Every row gives one point. The window is the flat piece filled in between its corners: a triangle in 3 columns, a solid with four corners in 4, and so on. A path goes straight from each point to the next, and from the last back to the first. After which points does the path pass through the window?

Window, 4 rows:
0:  29 -18 -43   6
1:  -3 -34 -11   7
2: -18  11  15   4
3:  -9  10  60 -10
Path:
(1): 10 17 27 18
(2): -4  2 18 18
(3): -23  14   3 -36
(4): -10   3  38 -30
(5): -1  8 53 31
(6):  28 -15 -33  45
(7):  20 -15 -31 -13
(8): -16   2  34 -23
(9): 11  6 57 22
(10): 11 -6  0 45
(11):   7  -7   9 -45
(12):  -5  21  20 -41
Through the window after points: 2, 4, 6, 8, 10

Window (4 x 4):
0:   4  36  30   8
1: -26  32  -7   8
2:  60 -12 -29 -40
3:  20 -12   4 -18
Path:
(1): -22  30  10  -8
(2):   1   7  -4 -54
(3):  27   1 -43  22
(4):  58  -7 -24 -18
(5):  37  13 -19 -51
(6): -29  32   2 -35
(7):  6 33 -1 22
(8): -10  26 -15  12
(9): -40  31  12 -16
(10):  -7  21  10 -44
(11):  12   0 -14  27
(12): -9  2  8 33
(13): -19  28  15  -8
(14):   6  13 -12 -50
(15):  34  -1 -14  19
(16): -13  16   4  39
Through the window after points: 8, 10, 14

Window (6 x 6):
0: -12  26  -4 -16 -16  13
1:  29  14 -22 -60  12  26
2: -16 -15 -12 -23  24  19
3:   3 -17 -18   3 -39 -51
4: -42  -7 -33  46  39  13
5:  33  -5  38  14  20  20
Path:
(1):  21 -20   9  16  -8  44
(2):  23  18  36  -8  48 -13
(3):   5  16  14 -33  -6 -21
(4):  16   2  -6 -24 -22  12
(5): -10  -8 -12  -9 -44  27
(6):  -7  45   2 -18  40  -9
(7): -19  -1 -18  24  23 -12
(8): -12 -15 -18  20   2  11
Through the window after points: 1, 5, 7

Window:
0: -18  -6 -12  39 -38 -14 -16   6
1: -22   0 -26  25 -34  15  29  11
2:  27   8  16 -11  60  27 -11 -13
3:  28   3  22  29   0 -16   9   3
4: -26  37  -8   7 -30   4  10   5
5:  29   9  30   5  17  32  -4 -37
6:  12  11 -29 -17 -10   5   8 -15
7:  21  -8  41 -28  25  22  -4 -11
Path:
(1):  -6   1  13  -7   1  -1   9 -44
(2):  -8   4   7  16  -7 -17  12  -5
(3):  29   3   1  24 -13   9   6  23
(4):  26  12  12  -2  -7  34 -10  11
(5):  13  -6  14   4  18   6   5 -33
(6): -23 -13  -4   4 -11 -21  30 -30
(7):  15  17   1  10 -34  24 -13  15
(8): 37 22  5 -2 -5 19 -6  4
(9):  -1   4  11   4   7  -8  -1 -18
(10):  -7   2  24  18  20   5   5 -22
(11):  22  15  13   6   1  23 -11  10
(12): 33 22 -7  6  0 31 -5  7
Through the window after points: 12

Window:
0:  14  10  -4   6  19 -25  40  -4
1:  -6   5 -35  16 -26  10  -7  -5
2:  -3 -20 -18  11  10  -6  60 -23
3:  11 -24  22  40 -11 -28 -36   9
4:  11 -18  14  14 -13   9  -9   8
5: -19   0 -11  12   1  31 -10 -16
6:   5 -13 -19   2   8  14 -22  -1
7: -21   9 -23 -33  -1   6 -13  -7
Path:
(1): -19 -15 -22  15   4   2  35   1
(2): -20   2 -13   7   7  -4   6  24
(3):  10  -1   1   6  -4  -4   5 -24
(4):  17   8 -14  19 -20  17   8 -42
(5): -22  -4 -25   5   4  -4  -5  26
(6): -14  -9 -21   0  12   8  19  15
(7):   1   0 -26  -5  -2  17  12 -27
(8):  23  -6  10   7  -6 -12   1 -21
(9): -15 -16  -8  28   5  -9   1  17
(10):  -5   1 -10  11  12  -5  12  12
(11):  17   6  -2   6   1 -10  25 -35
(12):  22  -7 -14   6  -7  -6  26 -39
Through the window after points: 4, 8, 10, 12

Window:
0:  31 -10   6  -1  -7  -2 -32 -20  -2
1:  15  24  -1 -17  -2  -8   2  -9 -17
2:  11  20 -29  18  10  -7 -25 -10 -24
3: -12   6 -33 -14 -55  12  30 -33  16
4: -60 -46  26  -1  10   6   4   4  -5
5:   3 -15  -8   3  -7 -10  25   1  -3
6:   7  -5 -22 -31  15  13 -19   4  -9
7: -15  11 -15   9  27 -19   1 -14   1
8:  20 -17  -3   0   9  33  -4 -16  -6
Path:
(1):   6   0   3   6   1  14 -11   4  26
(2):   1   6 -18  -2 -12   5   1  -3   4
(3): -10 -13 -19 -23  -3  -1   4 -49 -14
(4):  13 -17  -7 -11   4  -8 -12 -48 -31
(5):  9 20 -7  1 -9  7 -2 13 11
(6): -5 -4 10 -2  3 13 -6 -1 -2
(7):  -9 -22  -6  -8   4  -3   2 -18 -17
(8): -36 -42   3 -13  23 -12   0 -25 -26
(9):  -9 -11   2   2  -7   9   8  11   6
(10): -21  -4   4   8   5  16   4  12  16
(11):   1 -17 -10  -9   8   5   3 -25 -20
(12):  -8 -14  -7 -19   1  -7   6 -25  -9
(13): -3 -7 -4 -8  7  4 10  6  8
(14):  20  28   3   1  -9   0 -11  16   0
(15): -13 -10 -25 -22  -1 -15   8 -37 -18
(16):  -1 -16 -16   0   5   1  -8 -15 -14
Through the window after points: 2, 4, 6, 8

Window, 9 rows:
0:  -4   0  -8  -9   1 -40  25   6   7
1: -25  37  20  21 -18  -3  -9  11 -25
2: -40  15 -40  57  -8  60 -38 -29  -2
3: -21   0   1 -16   9 -19   4  32 -34
4:  11   1 -20  -1  28 -19  -9  36  12
5:   9 -15  11  10  12 -14  10  -7  -7
6:   3 -14 -15  13 -22  -8 -23  -5   7
7:  16   0 -26   2  -3  12   8  21   1
8:   8  21 -14 -11   7 -19  -8   4 -23
Path:
(1): -12  -3 -13   5   5 -19  -1  24 -30
(2): -17   9   7 -18   6   0  -2  14  -7
(3): -12  10 -10  -6  13   9 -17  12  10
(4):   2   6 -10  16   1 -19  -5  19 -12
(5):  -3   4  -8   6   3 -18   9  25 -23
(6):  -3   2   6 -20   9 -19 -12  17  -1
(7):   9   7  -1 -21   5  14  -8   1  15
(8):   0   5 -30  41  -9 -27  -4   1 -19
(9):  16 -29 -29  25   7 -25   2  23 -20
(10): -10  23   7 -19   6 -11  12   1  18
(11): -11  -8 -11  10  -6  13 -17   5  12
(12):  -8   5 -30  46 -13 -22   0  -5 -23
(13):   1  -4 -18  13   9 -14  -2  17 -28
(14): -12   1  -3 -11  -5  -8 -10  16   6
(15): -16  14  13 -21  18   7  -9  14   5
(16):  -5  16 -13  17   6 -12   2  21 -22
Through the window after points: 1, 3, 9, 13

Window (11 x 11):
0:  38   8  -1  19   9  28 -17  14  16  -1   2
1: -44 -18  -8  13  13  -6  22  -9  21  46   1
2: -14   5 -17  -8 -14  23 -10  -1 -21 -16   6
3:  24   8  27  -1  -7  15 -20 -10 -18  22 -14
4:  46   2   9 -13  29  -5   6   1 -16 -26  10
5: -24   6   7   1 -56 -21  11   5   0 -13  24
6:  14  -6  13 -54 -36   4 -10   0  16 -27  13
7:   5 -32  44 -32 -15  20 -17  43 -18  39  38
8: -36 -29 -12  32 -18 -16  -8 -38  13 -24   8
9: -60 -41 -58  38 -27 -55   4 -18  12  19 -19
10:   1  22  20 -19  13  -5 -35  14   7 -20   7
Path:
(1): -29 -29   1  11 -13  -2  18  25   9  -3 -40
(2): -17 -10 -15   6   1 -15   2 -15   5  16  13
(3):  12   9  -7 -11 -12  -4 -21 -19   3  10  35
(4):  -6 -28  22   7 -10  -1  10  24 -15 -31 -29
(5):  -5 -14   9  -6 -18  -2   1   6   5 -20  -7
(6):   9  -3 -11 -20  -9  -6  -9  -8   0  -4  17
(7):   7  -1  -2  -4  -3   8 -26  -4 -10  10  25
(8):  11 -14  38 -16 -10   4  15  16  -8  -4 -18
Through the window after points: 1, 5, 7

Window (12 x 12):
0:  16 -22  -2  -2  16  26  -2   7 -14 -12   5  -9
1: -31 -11   0 -10  -4 -26  17 -16   1  -2  -9  -1
2:   3   4 -17  -6   3 -16   7  20   7  -2 -12  -7
3: -23  -1   7 -50 -15 -60  23  -8  12 -19  -2  -3
4:  16   5  10  -1  -6   3 -12  26  15  28  -1 -11
5:   1  38 -19  -1  18   1  -8  11 -38   6  40   3
6:  -1   7  15   9   0  11  -8  22 -10 -12  -7  -8
7:   9  -7   4  10  -1 -18   3  -3 -39   8 -10  -3
8:  14   6   3   1  -7 -39  -8  15  39  -4  19   2
9:   8  -5  -7  11 -13  -2  17  20 -27  13  15  12
10:  19  11   0   9 -25   1   8  -3  -4  11 -10  -1
11:  -1 -17 -21 -16 -10   0 -23  16   1  -7   3   9
Path:
(1): -10   1   2 -17  18  -8   8   6   0   3 -18  30
(2):   2   5   5  -8   4 -18   8   7   7  -2   3  10
(3):  -6  -3  -8  -8 -13 -28  -1   6   7   0   7 -13
(4):  -2  -9 -23   7 -17  -4   2   8 -26  -1  12 -20
(5):   5  13  10  -6   9 -16  16   5  -7  -4   1  29
(6):  0  7  8  2  7  4  0 20 -6 -1 -5 15
(7):   2  -1   2   4 -10  -3  -1  13  -9  -3   2 -18
(8):   3 -17  -1  -4   0   4   1   4 -12  -6   8 -17
(9):   8   4   1  -4  17   4   2  10   1  -5 -13  21
(10):   2   5   0 -18   2 -23  15   7  -1  -3   1  13
(11): -17 -10  -7 -12 -25 -34  -6   6  10 -10   6 -36
(12):  -4  -8  -9   2 -24 -11   4   1 -21  -9  21 -20
(13):   3   4  -5 -10   2  -8   0  11  -3  -3  -8  18
(14): 11  7  7 -8  6 -7  2 12  3  4  5 17
(15):  -4  -5 -14  14 -15 -15  -8  17  -3 -10   9 -35
(16):   0  -3 -12   5 -17 -20   7   8   0  -4   8 -29
Through the window after points: 2, 6, 8, 10, 14, 16

Window (12 x 12):
0:  26 -18 -56 -13   7   1  24 -22  20  12   3  10
1:  39 -37 -22   6  18 -20   1 -21 -23  31  -5  12
2: -45   3   5  20  13  22  -2  15 -18 -33   5 -10
3: -10  31  34   9   3  23   9 -31 -23 -28   0 -19
4:  60 -35   1 -20  20  -7  42   7  -5 -19  15  14
5: -41   1  13   7 -29  -3 -28 -16  -3 -46 -22 -19
6:  43  -5   4 -41   3  23   7  25 -22  10  -1  16
7:  42 -27   5  17   7   2  32  -3  14  34 -29 -19
8: -30  30  21  10  -8  -5 -27   5   1 -31  30 -36
9: -20  38  -7  14   6 -17 -10   4 -17 -39 -25 -27
10:  33 -17  -2  -9  35 -12   8 -10  25  19 -16  34
11:  41  -7 -33  28  -5   9 -22   3   6 -12  -3  31
Path:
(1):  48 -10 -35 -10  18  28   2 -20  -1 -44   0 -31
(2):  19 -21  21  -7   6 -26  34  13  -9  21   7  38
(3):  18 -10   6  35   5 -16  44  13 -10  23  19  20
(4):  35 -33 -23 -23  19   6 -30 -32  -4   3 -39 -22
(5):  17  -5   2   5  24  10  -6   3  -6 -13 -25 -24
(6):  20  -5  11  14 -26 -16  11  -3 -17  20  16  31
(7):   3  12  13  14 -21  -5  10 -11 -11   3  -9  19
(8):   3  -3  -3   2  10  12  -3  -5   6 -24 -10 -21
Through the window after points: 1, 3

Window:
0:  23  -5  -9  16  23 -20 -14 -17   2 -14  15  27  -5   0
1:  -3   7 -36   1   3 -43  22 -21  11   6  -5  32  -1   2
2:  31  10  -3 -14  -1 -40   0 -11   1  19  -5  13  12  -1
3:  -4   2  46  39  -2   5  -8  20  -4  14  52   0 -16  18
4:   2  27 -17 -10  -7  28 -12  25   4  11  18 -40  11 -13
5:  17  17 -17  10   0   9   9  -5  -5  17  -8 -60 -10 -15
6:  16  24  -1   3 -32   7  14   6 -20 -16 -15  24   9 -11
7:  -7  16  11 -24  -3  14   9  29  -8 -15  -9 -43  -5 -26
8:  20  11  -8 -14  14  -1  23 -19   6   4 -19  38   3  21
9:  -5  20  23  11 -12  24   9  16  12  -8 -20  -5  32 -28
10:  -4 -19 -23  -7  -5  15 -10  16 -20  22 -11 -58   9  -9
11:  31   1 -14   7  11 -30  39  -6  -3  -9  12  30  25  13
12:  28 -19 -21 -15 -10 -20  21 -35  22   1  10  20  -2  -1
13:  -5  24   9 -10  -4   1  17 -26 -21  -8   3  12  28 -11
Path:
(1):   4  21   9  -1   3 -26  10 -20   1 -19 -14 -15  14  26
(2):   5   9   2  -6  -8   0   1   1   8 -11  -3 -19  11  15
(3):   8  22 -13  -1   2  19   9  22 -19  16   7   4   1 -59
(4):  18  -2 -16 -11  -3   4  10  -5  -7  21  12  -4   1 -30
(5):   1   6  -1   6  -8  -6   0   0  11 -15  -4 -14  11  28
(6):  11   5   5   1 -22  -3   6   6  13 -11  -3 -13   5  21
(7):   7  11  -8 -10   1   2  14   1  -6  11   9  -5   8 -18
(8):   8   6 -25  -1  14  -6  23   0 -19  33   5   8   4 -31
(9):  16   7  -3  -4  -6 -10   5 -11   3  -5   0   2   3   9
(10):  12  24 -13   2  -9  -3  -1  -1   6  -5  -9  -7  15  17
(11):   9 -16  -5 -14   2  15  22   8 -14  17  22  -6  -4 -47
(12):  14   2  -7  -1  -1   6  15  -1  -6   8   3  13   3 -21
Through the window after points: 2, 4, 10

Window:
0:  -8  -1 -21   5  -8   5  -6  29  60 -21 -20   0 -23 -30
1: -24  22 -19 -13  -8  -7 -10   5   3 -21  10  38  15  17
2: -34  -4   5  25   5   8 -13   8  30  18  21  11  -7  -3
3:   9 -40 -46  16  32 -24 -17  -3   4   4 -24 -17 -17 -11
4:  29  13 -47  30  27  27  34 -33 -16  -8 -18 -27  20  22
5:   7 -12 -60 -20  37  38   1   4   2 -28  14  24  -4 -24
6:  14  30  -8 -31  26 -13   0 -45 -10  -3 -23  29  -1  22
7:  32  33 -12  -2 -22  -4  19   2  18  12  16 -25 -22   4
8:  12  -5  39  13  43 -17   6   1 -26 -51  -5  28  -8   3
9:  13 -25 -41 -16  26  10 -57 -18 -18   4   3 -26  40 -33
10:  19  -1   6  -7   6   8  37   4   5 -19  -8  33  15  17
11: -47  -5 -22 -29  17 -18   6   2 -13  36 -12 -37 -54 -36
12:   9   6  -8 -14   6   0 -13  -1  36  -6  31 -37  25  14
13:   8  17  -9  -7  57 -21  -3   4 -39  40 -16 -39  -9  -1
Path:
(1):   0  -7 -12  -9  11  -2 -17   8  14  -3  -3 -10 -15   5
(2):   0  -2   1  -8  -6  41 -12   0   1 -11 -25  -6 -13  17
(3):  5 14 -8 -3 19 -8 11  2  8 -8  9  7  3 -8
(4):  -7   6 -35   4  13 -19   7  -4  14   7  10  -2   4 -40
(5):   2  -5 -17  -2  13  16  -4  10   4  -6  -8 -20 -15   5
(6):  13  -6  -5 -10  21  10  -9  -4 -13 -14   3  -7  -1  22
(7):   5  18 -21   0  29 -16  20 -15  -2   4  10   4  10 -20
(8):  29  13 -28  17  37 -21  18 -24   3  -5  -2 -14  21 -13
(9):   3   2 -25  -2  17  28   4  -7 -18   4 -14 -17  -1  21
(10):  -5   1 -10 -21  11  16  -9  -2 -10   4 -18  -7 -23  20
(11):  -5   9 -27   0  19 -11  11 -11   4   1  -4  -8  -3 -16
(12):  -1  13 -22   6  11 -15  11   2  17  -1   7   9  10 -39
Through the window after points: 8, 10

Window (14 x 14):
0:   1 -37  -9  33  -2  24   3  24  11  28  16  -5 -31 -17
1: -10 -21  -6  28 -14 -11   5  30  -6  -1  -1 -45 -28 -24
2:  19 -13 -30   9 -27 -16  27 -52  -8 -42  -1   9  39  18
3:  -4 -10  19 -44 -31   9  -3 -15   2 -15  14   4  21  30
4: -13   9  -7  34   4  12 -24  14  -5  35  21 -28 -16 -35
5:  -1 -14 -21   2  -8  14 -14  17  10  -4  16  -8 -26 -59
6:   3 -22 -12  29  -8  13 -42  15  -6   1 -20 -10 -22 -16
7:  -2  15 -20 -19 -18  -2  27 -22   2 -12 -26   9  -7  27
8:   0 -18 -35   5   5   5  -9  15 -31  -2  20 -15 -26  -2
9:  11  -2   2 -11  19  12  19  -6  -1 -36 -10   0  25  17
10: -31  10  13 -13 -11 -10  -4  17   9 -38  17  47  20  33
11:  49  17 -15   5 -19 -20   7   8   7 -32   7  10  12  28
12:  18   3   2   5  -6  -7  13 -45   3 -47   7  -1 -19  28
13:  -1 -28   6  -4  11 -23 -10   1  -8  22   2   1 -19 -25
Path:
(1):  17 -13   0  -9  -8  18  35 -14 -41 -19  -6  12   8  10
(2):  24  -1  -5   7 -28  -4  17  13 -13   6  -4   8  -2  -3
(3): -22  -3  -5   5  31   2 -27 -24  40 -52  16 -30  -4  12
(4):  -7  -8 -28  -2  16 -10  -7   7  -2  -5  12 -22 -27   9
(5):   6  -3   6  29 -37  30  -6   8 -31  12  13  16  11 -31
(6):  10  -4  -9   8 -17  10  19  -4 -24 -12   1   6   1   5
(7):  -3  -6 -13  -6  -2 -12 -17  -3   5 -17   6  -6  -9  -1
(8):   6 -37 -23  -2  15 -15 -13   3  24 -23   8 -21   8  24
(9):  13   0  -4  14 -16   2   2  -2  -9  -5   1   6 -12  -8
(10): -18 -16  42  17 -23  12   8   9 -24 -12 -19  23 -20  -9
(11):  21   5 -60  -9   4 -19  -9   8  23  -1  27 -33  13   4
(12):   1  -3 -18   5  -4  -7   0 -14  16 -19   1  -7 -11   9
(13):  22  -8  24   9 -14  11  17 -19 -33 -27  18  13 -14  14
(14):  22  -1   2  10 -12   0   8   0  -5 -14   2   6 -12 -15
(15): -16 -26 -12   4   6  -5  -5 -17   6  -6  13 -12 -19  19
(16): -11   6  -8   6  -2 -10 -25   1  33  -3  11 -16 -13  -4
Through the window after points: 4, 8, 12, 14, 16

Window:
0: -17  -2   0  -6 -12 -26  -3 -12   6  38 -34  -1   1  21
1:  23  -8   8 -15  16  -7  32 -14 -10  11   9  -8 -23 -14
2:  40 -34   7  23 -12  11 -18 -12   1  -2 -22  10  -6  36
3:  -1   4 -14  22  28  27   8 -34  24 -17 -10 -39   7  -3
4: -11 -40   6   3   8 -37 -33  45  -8 -15  10  25 -45 -12
5: -22 -22  -8 -60 -12  51  21  -2  28  11  -6  14  22 -37
6:  -2   4  36 -22  15  10   9 -13   4   2   0  19 -21 -21
7:  -4 -18 -12 -12  29 -25  -2  35  -1 -15  -9  38  -9   0
8:  11 -23  18  -8  19  18  -9 -26 -15  14 -21  -3  -6 -35
9: -22  19  -5 -18 -25 -47  -8  -3   1  -5   1  -7  50  28
10: -22 -16   5  13   3  16  15 -10 -18   6  -6   0   3  -3
11:  19 -15 -23 -10   1  13 -30 -14   8 -17  34  58 -15 -24
12:  23  20  -8  15  -2  27   4  -1 -15 -22   1  -5 -19 -33
13:  -5   2  -8 -18   5  27  23 -46  -5 -22 -21 -20  -9 -11
Path:
(1):  12   6  -5 -20  29  23 -22  -5 -18  21  28  10  17  11
(2): -19  -1 -10 -28  28  13 -22 -11  -8   9  16   4 -21  13
(3):  12 -16  10   2  -2 -19  16   9   3  -8 -22  19   1 -17
(4): -13 -22   4  24  -4   4  16 -34  24 -21 -28 -12  -3 -22
(5):  19  16 -15 -31  29  20  -9   0 -20   8  19  -7  -9  15
(6):  -3   7  10 -28   6  18   7  -4  -6  19  -3  -3  -3  30
(7):  -1 -23 -10   2  -1  -1   6  -3   8 -20  -2  15  -6 -34
(8):  15  -7  -2  23  -8  -9   8  -7   7 -19  -8  -8   0 -32
(9):  10  14  -4 -15   9  48 -10  -3 -28   3   2  13 -26  12
(10): -14  -3  -8 -23  25  29 -11  -8 -21   9  -5 -14  -8  14
(11):  27 -23   8  17  -4   8  17 -16  20 -19 -11  20 -21 -36
(12):   5  -8  10  35 -30 -23  11 -23  -2 -12 -12  13 -10 -42
(13):  -5  -7 -11 -29  25  26 -18   4   2  -2  -4  -1   7  15
(14):   7 -14   2  -1  11   6 -15  -5  -9  -1   6   9 -16   1
(15):  11  -9   0   9   1  -8  -5 -10   7 -13  -5  21 -11 -10
(16):  -2 -22   4  15 -27 -10  15 -21  18 -25 -31  -3 -21 -17
Through the window after points: 2, 4, 8
